Every row gives one point. The window is the flat piece filled in between its corners: a triangle in 3 columns, a solid with four corners in 4, and so on. A path goes straight from each point to the next, and from the last back to the first. After which points does the path pass through the window?

Window (3 x 3)
[[ 10 -15   7]
 [-43 -33 -33]
 [ 63  53 -36]]
Path:
(1): [ 74 -39  10]
(2): [-15 -37 -53]
(3): [-47 -21 -18]
(4): [  9  53 -30]
(5): [ 28 -12 -51]
(6): [113  22 -26]
(7): [ 11  58 -35]
(8): [ 36  51 -15]
(9): [ 93 -12  -7]
(10): [-10 -73 -61]
(11): [-47 -12 -20]
(12): [-35  10  -4]
Through the window after points: 2, 6, 10, 12

Window (4 x 4)
[[-57  11 -27 -68]
 [ 26 -78 -14 -41]
 [ 30 -22  29  49]
 [ 56  61   4  54]]
Path:
(1): [  9  -3  38 -15]
(2): [-15 -12 -33  20]
(3): [ 43 -19 -98  -2]
(4): [-25  61  47 -26]
(5): [ 76 -53  38 -37]
(6): [  1 -39 -31  -7]
(7): [ 23 -55 -68   7]
(8): [-12 -38  38 -35]
(9): [ 26  32  16 -17]
(10): [-39 -22 -69  10]
(11): [  4 -27 -11  71]
(12): [110 -27  57 -25]
(13): [37 30 55 16]
(14): [ 58 -54  15  84]
(15): [ 45 -41 -27  18]
(16): [ 50 -10  31  10]
Through the window after points: 1, 5, 9

Window (8 x 8)
[[ -29  -23   31    8  -29  -45  -49   10]
 [  -6  -31  -25   69   31  -38  -41   -5]
 [  58   67  -31   38   24   38   93  -16]
 [ -17  -20   -1   49  -20   21  -34   36]
 [   7   13   -1  -39   39   29   33   40]
 [ -10 -121   49   26    4  -19   14  -49]
 [ -53   -1    6    1   10   23    4  -17]
 [  -6  -57   42   16    7   -8 -110  -18]]
Path:
(1): [-11 -38  -4   5  -9 -17 -60 -39]
(2): [ 38  16 -50  20   8  22  34   0]
(3): [  6  29  30  60  34   0  36 -16]
(4): [-14 -23  41  10  16   5  10   5]
(5): [-10 -31 -38  12 -17 -13 -15 -30]
(6): [  9 -68   6   8 -30  -5 -25 -32]
(7): [ -9 -55  38  29  16 -18 -11   7]
(8): [ -8 -27  45  23   3 -12 -53  14]
Through the window after points: 2, 4, 8

Window (9 x 9)
[[ -71   37   -3   -8   67  -29  -45    3  -20]
 [  48  -91   25  -18   84   -9    6   -9   15]
 [  22   -6   52   10   33   53  -27  -16  -84]
 [ -43  -43    1  -53  -41   40   49 -104  -28]
 [  37   53  -45   14  -84  -54   -6  -18    1]
 [ -38   48    8   -4  -49   18   57  -26   34]
 [  73   18   36  -19  -13  -68   -5    4  -65]
 [ -77  -39   -4  -48  -16  104   55   35   28]
 [  -2   36   39  -22  -48  -22  -50  -41  -17]]
Path:
(1): [-33 -18  33  34 -87 -24  14 -57  12]
(2): [-26  75  -3 -69  29  55 -20  21 -49]
(3): [-15  57 -12 -62  41  11   3 -20 -42]
(4): [ 28 -16  35  27 -22 -30 -29 -37 -27]
(5): [-40 -31  43  49 -26 -50  17 -15  13]
(6): [ 40   8   1 -55 -29  51   7 -27 -33]
(7): [-12  31  15 -54 -32  13  25 -38  -1]
(8): [-49 -13  13  53 -42   9   8 -33   6]
(9): [ -3 -52  53  41 -17  42  24  53   1]
(10): [ -80   26  -45 -121   17   83   19  -52  -21]
(11): [ 30  28 -10 -49  15  17  52 -15   8]
(12): [ -6 -27  33   9 -75  18  -7  -9 -39]
Through the window after points: 7, 9

Window (11 x 11)
[[  -1  -10  -45  -61   70  -71  -37  -23  -12  -86   42]
 [  -6  -21   38   40   -6  -47   16  -14   32   12  -36]
 [  33  -22  -69  -37   40  -59   37  -29  -52  -88   -4]
 [  -3  -49  -42    4  -29   35   -4  -35   32  -31   10]
 [  27   15   17    5   15   50   46   30   51  -11   -9]
 [  53    0  -12   -3   16    5  -40   -4   -6   -4  -25]
 [  13   62  -12   38  -51   30   27   37   33   35   11]
 [ -59   12    0    9  -23   57   23   16  -17   -8  -51]
 [  26  -28   48  -38  -54  -33    9   25   26   16  -17]
 [  22   56   30  -29  -32  -14   27  -22   67   44  -58]
 [  10  -35 -121  -62   97  -58   -9   13  -14  -31    8]]
Path:
(1): [ 13   3 -39 -15  24  -6  49 -26 -13  28   0]
(2): [  0   8 -30 -26  -2  -1  36 -42  -6  43  -9]
(3): [ 24  11  40  12 -12 -31  -9  22  55 -40 -57]
(4): [ 26  12 -42  -8   5 -15 -11  22  43 -64 -35]
(5): [  1 -29 -11  -4  16 -20  32 -25 -12   1   4]
(6): [  3 -29 -39 -33  22  -5  -4  -5 -11  -7  14]
(7): [ 36  -9 -24 -22  -1 -57   2  17  51 -37 -41]
(8): [-29  40  24  -1 -37  -6   2  21  62  -2 -78]
(9): [ 72  13 -12 -47  12  -4  48 -63   2  48  22]
(10): [ 20  21 -18   0 -10   8  11   9   6  21  18]
(11): [  7  19 -48   9   1 -17   5  40  43 -32 -49]
(12): [ 29 -25   1 -15  -6 -51  -7   5  22 -47 -15]
Through the window after points: 2, 4, 6, 8, 10

Window (14 x 14)
[[  17   24  -44  -65   -3   27   66   45   56  -99  -51   -7  -63   40]
 [ -24  -64  -12  -63  -12  -25  -75   -4   -5   -9  -15   85  -26  -23]
 [  44   35   16  -32   36   46   47   -1   41   19   62   29   43   39]
 [  56  -36  -21  -24   36  -20   93  -47  -38  -16  -69   16   28   15]
 [  32   21  -60   35  -16   17  -31  -26   80   21  -43   31   55  -27]
 [ -10   37  -11   58  -30   18   61   25   16  104    5   16   52  -27]
 [  -9   62   26    7   11    7  -19   12   41   48   -3  -39  -12    1]
 [   3  -65  -23   12   27   10   15   10   27   65    8  -27    6  -24]
 [ -10  -47   55   42   -5  -20   43   48   59  -18  -12   -1   18  -19]
 [ -53  -46   -9  -10   45   16   28   18  -12  -21   32   30   47   35]
 [  22  -24   -4  -44  -41   18  -21   11   -2   36   -6 -121   19  -43]
 [  23   43  -41   28  -11  -45   66  -13   -1   22  -17  -36   -3  -90]
 [   4  -56  -61   37  -28  -10    5   23  -56   19   51   -8   -7   40]
 [   3  110  -18   46  -41   82    5  -53  -38   63   33   -4  -56  -68]]
Path:
(1): [ 87  17 -52 -27  23  37  44 101   3  38 -20  11  -6 -30]
(2): [  9 -43 -29   2  68  75 -17  37 -25  -2 -14  45  30 -30]
(3): [-34 -12  -5 -19 -23 -42  29 -12  14   3  21  -1   8  13]
(4): [-24 -29 -46  -1 -79  -6  31 -20   4  12   3 -23 -36  20]
(5): [ 40  26 -28  19  42   2  24  28  -1   3  -1  -1  19 -36]
(6): [ 26 -74   0  48  53   7 -12  59 -18 -10 -14  35  20 -32]
(7): [  3  33 -14 -45 -49 -17  75 -60  48   8 -32 -18   7  18]
(8): [-46 -35 -14   7 -15  -7  21 -40  30 -26   2 -23 -15  25]
Through the window after points: 2, 4, 6, 8

Window (14 x 14)
[[  16   23    4  -35  -42  -33   13  -91  -26   17   48  -18  -85   -7]
 [  28   -1  -57  -34    8   30   17  -79   36  -12   26  -19  -11   43]
 [ -12   55   -7    7  -58  -81   51    3   48   22  -27   55   20  -39]
 [  54   19   28   39 -114  -45   61   -9   10    1  -52   -2   10   10]
 [  -1  -85  -38   14   -6   44   -6    1   18  -44   31    1  -24  -40]
 [  35  -38  -45  -26   27    1  -36  -78    8  -41 -107  112  -32  -35]
 [ -37    5    8  -50  -16   62   21  -58    1   29  -19   11  -70   27]
 [  87  -35  -11   68   86   38   -7   92   81  -39   -5  -24  -46  -54]
 [  48   38  -42   83   11  -18   35  115   -5  -87  -33   20   -6  -26]
 [  80   -5  -51   12   52   71   -2  102   50  -99  -35  -51  -11 -121]
 [ -38  -12  -47  -23  -43   -4   -6  -83   54  -13  -12  -46 -105   26]
 [ -18  -27   27  -66   24   15  -58  -39   32  -50   25  -57  -44   29]
 [ -14  -34  -43   15   33  -11   -4  -69  -28   17  -78   -8    0  -26]
 [  64 -109  -82  -73   99   54  -34   87   32  -50  -12  -50  -71  -29]]
Path:
(1): [  3 -29 -26  -5  27   3  38   7  34 -29 -46  -5 -25 -24]
(2): [  8 -23 -12 -17  37   2  31  -2  43 -35 -16 -29 -42 -17]
(3): [ 54  24 -91   8 -78  26 -87 -19 -22  -4 -37  25 -60  21]
(4): [ 14   5 -29  24 -37   5 -63  29   6  56 -43  20   4 -17]
(5): [ 16  14  -8   3  -3 -27  69 -43  30 -69 -10  11 -41 -23]
(6): [ 30 -37  25 -33  26   3  74  24  83 -38 -56   4 -33 -43]
(7): [ 38   8 -40  23  -1  15 -48  17  15 -37  25 -14 -40 -14]
(8): [ 51  21 -35  36  -1  24 -39  15  41 -25  30 -11 -23 -18]
(9): [ 15 -30  -1  -8  35  -6  26  16  42 -30 -33  -9 -34 -21]
(10): [  2 -31   6 -24  -8 -18  80 -45  -6 -47 -25  -5  -5 -13]
(11): [  7  27 -50 -20 -31  -2 -51 -20  28  18 -22  26 -52 -19]
(12): [  5 -27 -45  15  17  21 -56 -17   5  11 -61   1 -18  -3]
(13): [ 32 -35 -12 -42  46 -28  97 -51  14 -67 -10  -6 -35 -63]
(14): [ 16 -28  -9 -14  14  14  21  -5  26 -59 -20 -26 -42 -21]
(15): [  71  -29 -105   60   33   53  -77    9    5   54  -19    6  -29  -26]
(16): [  81   -2  -45   -9  -29   24 -101   26   20  -48    2   10  -12   -3]
Through the window after points: 8, 12

Window (14 x 14)
[[-15  14  29 -27 -76   6  59  16 -21 -18 -65 -41 -32 -17]
 [-40 -20   7  10 -51 -18   1 121  42  34  -2 -45  12  33]
 [-37  49 -38 -27 -21 -38  13   4 -35  28  42  20  42 -19]
 [ 53 -21   3  87 -10  36  -8 -31   0  97  13  -8   6 -16]
 [-14 -36  39  60  27 -50  34 -49 -23  -5  21  63 -32  12]
 [  7  69  -5  49   9  71  24  55  -5  48 -24 -24  57   8]
 [ -2  33 -13  37  -2 -29 -14 -54 -38 -54 -99 -21   9 -16]
 [ 12  73  10  -1 -15 -30  -9 -55  18 -30 -68  10 -31 -20]
 [-89 -34  60 -19 -14  36  56  10  49  46  15   5  46 -65]
 [-36 -33  61 -44  42 -35  31  -8  16  17  40 -17  21 -24]
 [-88 -21  -8 -32  22 -16  53  12  29  32  -8 -46 -36 -15]
 [ 11  60 -79 -28  19  29 -80  -6 -26 -37  40  31  29  14]
 [ 33  21 -91  -9  48   8   9  31  33 -12 -38  -3  39 -17]
 [-54 -19 -11  28  -3 -55  85   6  42 -33  32 -63 -16 -10]]
Path:
(1): [-47   4  -7  -5 -13  12  26  63   2  15 -12 -27  -7 -49]
(2): [ -5  98   2  48  14 -61  16  11 -46 -27  -2 -10 -53 -79]
(3): [-13 -10 -20   2  -1   2  11 -18   9  -4 -40 -10  36   4]
(4): [ -7  34   0  -4 -22 -12  39 -17   1  47 -18 -16  35  13]
(5): [-14  14  -2  16   7   8  -6  36   7 -14  -8  -6  -6 -26]
(6): [ -6   4  -8   5   4  11  16  31  -5   2  -6 -32 -19 -67]
(7): [-16  15   6  -8 -44  -8  40 -23   5  12 -47  -1  25  41]
(8): [-33 -10   1   4   4 -36  18 -14  27  20 -12 -27   0  36]
Through the window after points: 2, 4, 6, 8

Window (14 x 14)
[[  9 -43 -54  35 -21  43 -95  37  -3 -52 -12  26  47  44]
 [ 39  56  -5 -15 -38  45 -69  37 -50 -16  17   2  16  77]
 [ -6 -50  51  -3 -42 -16 -37  38 -90 -98 -13  -6  11  58]
 [-29 -25 -66   7 -63 -14 -57  -4 -43 -52  47   5 -11  86]
 [ 78  10   5  16 -37  44  44 -82   1  23 -34 -25  27 -52]
 [  9  10 -14 -38 -75 -24 -81  17 -32 -32  -2  74  25  12]
 [ -9 -21  21 -22 -41  23 -28  38   9 -95  58  54  20  85]
 [-17 -36  30  13  -6  -4  67   3  24  92 -16 -90  65 -70]
 [-16 -62  95  40  31 -48 -19 -46  13  41   1 -44  40  37]
 [-24  56 -49 -12 -20  45  -9 -10 -37 -37 -57  62  27  52]
 [-23 -87  54 -34  48  29  -8 -56 -32  47  31 -55  54 -24]
 [ 22 -81  43  45  36 -23  48  -4 -51  68  36  -1  51  -8]
 [  7 -67  52   9  61 -27  22   7   4  43   1 -41 -50 -49]
 [ 93  29 -46 -56  28 -12  55 -51  11  27 -56 -47  83 -20]]
Path:
(1): [-22  52 -36 -18  27 -40 -40 -36 -45 -58  70 -18  31 -23]
(2): [ 49 -99  28  17 -53  39  -7  20  -1  31 -40  -6  29  65]
(3): [ 29 -78  69   5 -29  27   2  13 -52 110 -25  17  11  10]
(4): [-10  -2  -9  38  69 -63   9 -36  13 -76  60 -49  54   5]
(5): [-19 -21  32  13 -13 -25 -23   3 -17 -13   9  -8  56   2]
(6): [ 16 -67  24   2  -4  28  -8  -4  -5  47 -11 -17 -30  23]
(7): [-29 -29  28   2 -77   3 -53  56  61  84 -36  69  49 106]
(8): [  42    3  -12   -7   26  -15   25  -37  -82 -118   41  -54   -2  -63]
(9): [-36  18 -14  27 -12 -36 -81 -10 -27 -39  27 -16  41  15]
(10): [ 15 -41 -17  -7 -41  23  12  -1 -17   1   8  -6   8  39]
(11): [  41 -121  -33   -1  -25   24    8  -41   19   34  -39   27   12   31]
(12): [-18  11   6   7 -14   0 -27  13 -33 -42  19   5  31  27]
(13): [ 15 -11  19   9   4 -21 -15  -2 -30  -5  30  -2  27  -8]
(14): [ -4 -64 -20 -26 -36  53 -22  -8 -31  44 -86 -32  27  48]
(15): [ 47 -54  23 -19 -29  17   6 -31 -13  11 -23  16  39   1]
(16): [ -47   48  -10   67   37  -25  -29  -12  -47   12   33 -104  -12   -9]
Through the window after points: 3, 9

Window (14 x 14)
[[  57   80   76   -6   20  -25    2  -55   16  -81   -5  -35   43   -1]
 [ -64   23   48  -20   -9   14   12   54   72   12   39   -9  -99 -103]
 [ -17   38   56  -57   22  -36   12  -94  -35  -28   77   75  -71   -1]
 [ -91   58  -40  -26   47    0  -16   10   -1   19  -39  -55  -72   69]
 [ -16   56  -12  -64   22   -8   51   25  -10   39  -17  -90  -42   71]
 [  11   59  -45  113   23   47   58   43   -9  -27  -49  -55  -18   23]
 [ -10   33   13   -1   32  -29   39  -10   69   48  -27  -34    8   -7]
 [  36   93  -18  -27   38  -12   32  -86   79    5   30  -33   -5  -54]
 [  13   30   -7  -41  -46  -94  -38  -36    1    8   -7   27  -29  -38]
 [   8   -2  -27   -7    8   19   49  -85  -27   62   15  -52   85  -74]
 [ -18  -32   -7  -28   29   28   33  -16   16  -53  -83   10  -29  -57]
 [ -30    7  -10  -20  -28   32   28    7    7  -33  -11   54   21  -45]
 [  29   15   31   33  -79  -55   22  -33   58  -98    0  -37   30    2]
 [  22  -49   -3  -96   -1   23  -34  -46  -39   49  -14  -34   15   91]]
Path:
(1): [ 53  62 -36 -44  61 -32   4  -8  63 -79  40 -67  18 -24]
(2): [ 15   9 -28 -35  51 -28  -3 -26  52 -10  25 -55 -19 -63]
(3): [  6 119  36  -3 -39  29  68 -90  10  -1 -39  41  18  21]
(4): [ -6  56  25 -27   6  10  12 -26  24  16 -19  -6 -25  -9]
(5): [  4   9 -54 -38  49 -34  29 -38  -5 -18  13 -37  -5 -29]
(6): [  6   8 -50 -34   5 -68  70   6   8 -21  68 -37  75 -29]
(7): [-28  42  54  11   2  80 -30 -41  15  10 -82  24 -99   9]
(8): [ -2  58  11 -24 -41  24  23 -80   1  -4 -29   0 -30 -29]
(9): [ -6   7   4  10  20  -1  32  19  24 -30   6 -32  18  -2]
(10): [ -2  40 -56 -51  84  23 -53  50  -7 -48  69  11  15  17]
(11): [-14  35  16  -1 -10  -9  42 -36  23   3 -37 -24 -39   2]
(12): [-80 -17  49   3 -67  39  20 -43 -63  62 -59  48 -49  12]
Through the window after points: 2, 6

Window (14 x 14)
[[ -52    5  -19  -25  -19  -19   15  -20  -61   22  -54  -10  -48   12]
 [ -59  -27  -29   29   18  -32   59   23    6  -12   -9   -7   15   20]
 [ -32  -12   56  -17   20  -18  -27   15   20  -27   31  -31  -18   40]
 [  16  -49  -36  -61 -121   -1    6   26   26   25   -8  -15   -5  -25]
 [   9   24    8  -27  -38  -12   40  -11   37  -14  -39  -51   10  -13]
 [   2  -46   50   14  -35  -11   34   24    7   20  -17  -17  -41    4]
 [  11  -51   38   52  -12 -109   16   62   -1  -14  -23  -10  -14  -10]
 [   1   30    6  -21   30    6   52   14  -35  -10  -56  -22   28   20]
 [   0   23   -6   -3   21  -14    2    9   -1   10    0   14  -34    7]
 [ -12   37   22  -31    1   -2   36  -30  -46   -9  -14   21   -1  -30]
 [ -94   13    6   -5   95   -4   -6   89  -19   65  -17  -22  -21  -29]
 [  12   44   34   13   -6  -63   18  -13    6   19    5   31   55   14]
 [ -16   -7   -1   26  -28    2    9   50  -11   25   27  -40   -5  -16]
 [ -47   36    2    7  -24   20   25    9   10  -42  -25    9   16   31]]
Path:
(1): [ -5 -25  18   2  -1   0   6  26 -22  19 -13 -20   8  -5]
(2): [-48  48  -1  -5  11 -35  50  17  31 -27   4   3  -6   2]
(3): [-27   8  11 -11 -21 -13  36  47 -20   5  11 -29 -22   2]
(4): [-17 -41 -11   9  -7   6  -8 -37   8   7 -74  -4 -15   1]
(5): [ -5 -24  -7  -1 -37 -19  12  -5 -18  15 -35 -13   3  -3]
(6): [-38   5  11 -33 -24 -48  24  65   2   1   3  -8 -59  -2]
(7): [-47  31  18 -20   8 -56  51  76 -11  31  -7   3 -14  45]
(8): [ 30 -16  21  34 -22 -22 -15 -54   2 -12 -16   0  33 -35]
Through the window after points: 5, 7

Window (14 x 14)
[[-20 -12  38  32  12 -29  23  -3 -55  -2 -20  43 -55   1]
 [  8 -12   7  30  22 -27   8   5 -56 -22  31 -19   8 -23]
 [ 11   4  12   4   9 -43  -5 -37  23   3 -13   9  -7  25]
 [ 37 -38  12  -1  24 -18  30  52 -22  -2 -10   4   1  31]
 [-42   3  -9  -5   7  35 -32  28  14  62 -20  34  20  11]
 [  1 -14   2 -36  38 -22  27   2 -68 -23  21  24   3  15]
 [ 10  -4   2  14 -27  43   2 -41   4  50  60  14   1  -7]
 [-23  -4  29 -10  74  40  17  49  -7   9 -28 -10 -40  17]
 [ -1 -27 -40   6  23 -18  32   1 -18  13  23  -6 -34  -2]
 [ 47  -3  -9 -36  68 -17 -23  47 -25  37  18  28 -25  -3]
 [ 22  63  -2  -8 -21 -38   0  32  -1  13   9  24 -37  25]
 [  6 -53   6 -42  -2  16  -9  32  -8   1   7 -35 -18 -18]
 [ 36  -6 -24  -9   1  34 -19  15 -16  -1 -39 -18 -25  18]
 [ -5  27 -20  33 -56 -15 -47 -32  81 -46  30 121  41  19]]
Path:
(1): [-19   4  -6   6  -8  25  18  20  46  42 -18  64  -6 -43]
(2): [  8  -1   2   4  22 -18 -47  -3 -30 -41  30  -1  10  76]
(3): [ 12 -19 -14  11  -3  -3 -18   8   0  24  27  19   4  43]
(4): [ 10  21  16 -32  21 -22  29  -1 -17 -25 -18  44 -10 -67]
(5): [ 13   8  15 -22 -48  17  17 -29  34 -15  14  53   0 -55]
(6): [  7  -9 -19  21  25 -21 -18  14 -29  23  16   7  -9  41]
(7): [  5  -4  -9   3  23  -4 -19  15 -11   4  -2  -2 -11  29]
(8): [ 34 -15  -2 -18  -8  20  29   7 -10  21 -23  22 -17 -30]
Through the window after points: 1, 7

Window (14 x 14)
[[ 121  -66   -2   26   18  -43   16  -15  115   15   23   -2  -18  -23]
 [  55  -73  -38  -28    5  -12   -8  -46   -7  -51   49  -20  -31  -25]
 [  17  -43  -79   42  -23  -30   14   96   37   23   -4  -13 -114   12]
 [ -64  -63   69  -13  -15    5  -19  -46  -37  -34  -35   -7  -37  -23]
 [ -37   11   28    1    1  -23   27  -32    3   -4   55  -19  101   19]
 [  14  -40  -53    2    6    9   13  -35   -5  -27  -38   -9   36    9]
 [ -73  -20   -6    2   43   20   26   33   29   15  -40  -43  -37  -82]
 [ -51   70   16    1  -81  -45  -11   26  -11   15  -17  -22   19  -17]
 [  13   30   35   32   -5   51   15  -60   41  -48   -7    6   -4  -10]
 [  52    7  -23   36   -7   42  -23  -15   33   19    8  -69   20   29]
 [  14  -29   14 -111  -18    9   36    4  -34  -20   -7   14  -41   15]
 [   2   14  -94   47   45    4  -62  -25    6   30  -21    9  -65   28]
 [  -7   -7    0  -60    2   32  -19   32  -24  -24   13   60   67   -7]
 [ -82   18    7  -22  -59  -51  -19   30   42  -38  -16  -96   -9   33]]
Path:
(1): [ 56   4 -37  40   9 -76 -13  15 -32 -55 -68 -46 -30  10]
(2): [ -8  -9   2   9  30 -16  17  11 -17 -14 -19 -23 -20 -26]
(3): [-62 -10 -47 -13 -53  49 -56 -29  71  35 -17  -7 -24   3]
(4): [-15 -40 -10 -14 -37   7  29 -36  44   5  31  -2  14 -24]
(5): [112  -6   8   0  46 -50 -22  44  18 -19 -34 -16 -62  17]
(6): [ 17   6  17 -27  17  18  -1  40 -32 -27  -1 -33 -15  20]
(7): [  5 -76 -49  -8 -14   2  16 -68  72   1   4  29 -25 -33]
(8): [  3 -40 -31   4 -53  11   8  -9  52  25  42  -9  -3  -1]
(9): [ 23 -32  -3   0  34 -10  -3 -15  15 -28 -19 -19 -20  -5]
(10): [ 74  40 -39  16   9 -75  42  53 -34 -64 -31  23  10  10]
(11): [-39 -77  16 -15  -2  67 -36 -58  41  30  26 -17 -34 -27]
(12): [-38 -26 -19 -20  -5  23  -8  -8  47  44  46   6   2   5]
Through the window after points: 2, 4
